Rows are points. The last column is the point's height on a tilted bowl or saddle (a function of degree 2), plus a little noise. Along how many of its main directions does it bend up, bend down or stay straight?
(in the rows, 128 means zero)

Points (10 x 3):
[[ 99 105 140]
 [134 147 129]
 [108 183 124]
 [124  37 224]
 [144  83 172]
 [107 112 136]
 [ 61 164 128]
 [146 103 155]
 [101  90 153]
 [116 134 126]]
Directions: 2 up, 0 down, 0 straight

Points:
[[176 122 132  85]
 [130 107 147 117]
 [154 215 123  57]
 [ 53 133 129 112]
 [132  82 134 116]
 [149 105 152 103]
 [131  91  32  75]
 [149 158  79 107]
 [134 118 102 127]
 [131  98  83 119]
 [121 133 114 132]
 [137 149 127 117]
 [172 138 103  91]
 [181 180  69  57]
 [151  79 139 102]
 [166 161 162  62]
 [ 89 110  88 132]
 [ 46 118  98 113]]
Directions: 0 up, 3 down, 0 straight

Points, 21 rows:
[[117 128  31  67 199]
 [153 139 157 143 144]
 [172  77 138 130 101]
 [102 130 195  95 104]
 [ 35 127 131  84 172]
 [149 142  96 180 105]
 [146  98 148 135 104]
 [108 143 108 119 135]
 [145 118 187 127 119]
 [ 93  81 150 168 128]
 [106  97 172 118 104]
 [ 63 133 111 118 153]
 [ 98 151 173 169 194]
 [ 82  58 162  96  84]
 [128  82  83 152  82]
 [111 154 109 114 144]
 [115 124 115 132 114]
 [ 84 104 114 234  75]
 [ 94 175 141 128 182]
 [ 82 117 165  89 106]
 [144  98 169 123  98]]
Directions: 3 up, 1 down, 0 straight

Points (46 x 7):
[[153 130 164  74 128 145  95]
 [104 155 123 102 106  84  99]
 [188 173 140  96  15 136  30]
 [178 202 195 190 160 133  75]
 [195 100 124 117 137 153 104]
 [177 178  62  76 144  97  76]
 [114 102 100 133  57 145  87]
 [135 135  87 114  74  82  84]
 [101 133 142 141 109 169 109]
 [ 85 132 114 188 101 131  98]
 [ 84 105  37 118 150  96 107]
 [200 149 159 151 163 156  91]
 [130 175 158 140  67 160  81]
 [188 131 143 187 115 101 105]
 [183 125 122 166  61 151  94]
 [119 175  80  84 103 137  86]
 [173 131 169 136 116 128 110]
 [119 133  95 135 137  90 114]
 [107 157 184  84 184 134  90]
 [164 178 127 124  85 137  84]
 [159 170 120 139 113 134  98]
 [112 108  52 165 127  99  93]
 [111  83 112 142  39 116  76]
 [131  90 111 135  32 175  68]
 [119 117  89 125 176 104 123]
 [154 118 182 230  61 175 112]
 [190 124 130 158  95  46  80]
 [108 135 138 111 150 151 117]
 [172 124 115 172 158 138 111]
 [127 163 147 117 139  96 108]
 [153 103 105 113 136 155 117]
 [119  84 135 122 131 144 125]
 [185 221 124 131 172 167  51]
 [135  92 150  71 137 137 109]
 [ 93 104 125 139  99  80 108]
 [ 85 123 133 164 125  65 104]
 [ 89 144 102 104 160 153 116]
 [144 188 163 140  70 133  77]
 [ 46 114  75 115 137 150 104]
 [129  83 149 187  92 145 120]
 [ 93 149  97 127 116  55  91]
 [134  99  89 146 130 136 119]
 [178 112 134 106 118  78 104]
 [ 87 101 130  85 162  90 127]
 [114  97 110  81 105  85 111]
 [160 136 121 183 128 160 112]]
Directions: 0 up, 5 down, 1 straight

Points (66 x 9):
[[188  95 155 151 128  80 131  49 107]
 [126 191 136 101 166 171 141 175 109]
 [181 149 224 161 108  87 128 164 112]
 [197 147 150  87 122  81 100 181 170]
 [105 165  68 110 108 147  87 206  91]
 [143 166  92  75 187 109 135 158 165]
 [111 231 146 181 138 144 128  79  62]
 [111 130 149 171  63 150 106  64 104]
 [ 47  95 151 135 159 135  91 105  98]
 [108  85 132 121 139 110 128 130 115]
 [ 67 147 102 120 154 180 101 183  93]
 [ 76 153  67 171 161 168  56 145  86]
 [ 95  82 204 128  74 134 139 172 151]
 [102 137 157 112 103  81 130 111 136]
 [ 73 138 131 114  92 131 160 155 115]
 [137 163 130 126 143 145 146 102 117]
 [162 104 141 162 129 109 142 173 117]
 [160 128  91  87  70 110 109 114 111]
 [140 144  74 148 129 153 115 115 115]
 [137  89 191 130  93 131  56 206 132]
 [127 141 114 183 157 157 146 147  98]
 [203 110 144 154  87 138 124 121 123]
 [117  92  32 166 140 130 137 205 121]
 [ 80 109 164  48 124 161 144  99 140]
 [150 146 155 202  74 141 141 109  66]
 [146  98  92  74 120 133 162 145 126]
 [161 166  88 106 129 156 115  92 126]
 [115 192  82 150  98 134 113  72  83]
 [ 91 154 123 131  95  66 162 157 108]
 [ 56 167  85 117 133 153 129 143 101]
 [ 90 113 111 146 170 128 149 125  98]
 [ 52 130 160 140 134 104 145 119 113]
 [176 135 117 150 108 151 170 104 110]
 [176 123 129 152  68 111 155 111  93]
 [144  65 128  79 139 131  59 131 107]
 [135 155  87 141 135  55 146 102 101]
 [ 86 163  90 103 141 114  90 129 100]
 [119  95 160 108 112 139 193 131  93]
 [155 122 162 173 116 122 122  82 104]
 [176  68 155 135 166 141 151 175 134]
 [157 135 118 169  69 124 130 118  92]
 [139  31 127 139  69 142 145  86  62]
 [118 129 175 125 106 163 225 157  42]
 [167 112 165 136 112 121 207 154  98]
 [116 152 172  87  83 165 193 198  97]
 [ 90 191 107 138 123 158 132 152  75]
 [143  94 131  98 124 145  75 114 114]
 [ 72  96 128  92 110  69 135 135 146]
 [181 111 139  50  41 175 127 122 153]
 [ 68  76 181 143 200 145 146 105  52]
 [149 108 140 155 149 127 152 169 113]
 [100 157 109 128 109 135 161 122  92]
 [149 154 207 117 104  59  87 142 150]
 [149 205 110 114 128 129 150 156 109]
 [106 114 116  65 171 100 180 193 164]
 [ 75 137  81 151 131 105 115 145 105]
 [ 78  97 186  71  75 172 113 160 198]
 [128 211 140  73 132 120 131 117 138]
 [127 183  76  95 158  92 158 139 131]
 [134  99 170 110 126 126 158 109 119]
 [109 107 151 203 146 112 170 161  67]
 [ 81 206 156 137  90 103 188 120  66]
 [122 142 174  68 138 162 160  88 137]
 [ 93 123 147  96  95 154 113 134 140]
 [120  95 150 156 162 116 178 113  90]
 [189 139 161  61 207 162 179  71 232]]
Directions: 2 up, 3 down, 3 straight

Points, 68 rows:
[[127 131 154 185  67 123  99 100  77]
 [143 150  85 110 130 131 111 110 126]
 [129 145 138 131 132 130 104  80 117]
 [109 145 112 128 131 123  86 122 115]
 [208 151 105  98  94 121 105 109 120]
 [ 51 168 181  72 156 172 114 121  97]
 [ 59  82 149  65 185 151 144  87 105]
 [ 64  76  80 167 140 138 126 130  63]
 [122  96 110 144 128 110 107 139 101]
 [115 121  98 157  76 106 179 166  86]
 [ 95 203 118  77 172 170 156  76  99]
 [114 151 152  74  96 127  97 114 123]
 [173  84 132 133 126 123 119 111 124]
 [191 154 102 194 133 136 145 114  70]
 [121 150 107 147  78 130 121 108 102]
 [125 140 189  91 158 101 132 138 150]
 [100 108  95  81 205 124 161 156 112]
 [183 131  70 180 184 114  93 109  81]
 [164 135 154 128  76 191 188 121 110]
 [127 203 192 137 177 102 221 112 103]
 [143 106 194  77 129 112 137 174 163]
 [177 116 238 147 154 113 100 162 169]
 [  7 125 154  97 118 156 118 122  67]
 [145 141  91 104 125 159  77 152 114]
 [158 208 108 111  95  91 102 133 108]
 [170 121 139  78  91  97 127  91 134]
 [105 158 120 167  84  73 123 146  90]
 [171 177 117 157 137 130 116 151  98]
 [166 160 146 127 127 125 152 142 131]
 [150 107 118 117 148 143 155  95 135]
 [107 103 153 136 128 114  91 130 111]
 [139 111 165 171 127  75 132 118 116]
 [149 128 113 123  99 124 132 142 122]
 [107 201 169 142 150  45 132 156 105]
 [112  78 181 104  61  82 121 127 109]
 [173  97 113 106  89 141 102 134 118]
 [ 98 120 116  98 157 117 149 133 124]
 [ 54 184 146 152 224 150 113 127 113]
 [155  70 144 179 134 143 138 135  98]
 [109 141 121 100 136 109 132 134 127]
 [123 124 123  76 152 119 143 177 125]
 [138 115  74 219 177 161 139 194   7]
 [ 84 142  80 174 152  84 157 120  91]
 [146 139 148 107 105 118 129 135 137]
 [132 158 118 114 123 167 130 156 112]
 [131  87  82 130 190 107 141 141 116]
 [133 177 103 135 123 140  97 110 109]
 [ 88  82  82 175 158  52 123 116  67]
 [105  78 170 104 105  92 134 101 116]
 [109 137 149  93 147 115 124 119 135]
 [162 161 138 153  51 139 148 105 104]
 [139  93 101 171 118  74 140  82  96]
 [176 101 161  97 121  92 123 115 147]
 [108  70 131 154  76  94 137  70  85]
 [179 136 120 160 172 139  72  38  80]
 [138  99 158 162 145  54 160 106 120]
 [ 80 138 158 133 112 155 163 125 110]
 [120  87 128  85 122 136 101 176 113]
 [178 111 116 134 105 123 128 104 120]
 [137 161 131 118 128 116  69  98 114]
 [105 108 113  43 130 110 160 181 101]
 [141 168 159 152 162  85 124  89 117]
 [150 132 129 141 137 165 115 147 110]
 [109 141 126 160 158 144 128  50 114]
 [107 161 111  67  79 112 138 123 119]
 [152 177  91 113 124 108  96 171 113]
 [119 136 148  43 133 145 148 181 124]
 [126 121 118 109  95  46 124 115 105]]
Directions: 1 up, 4 down, 3 straight
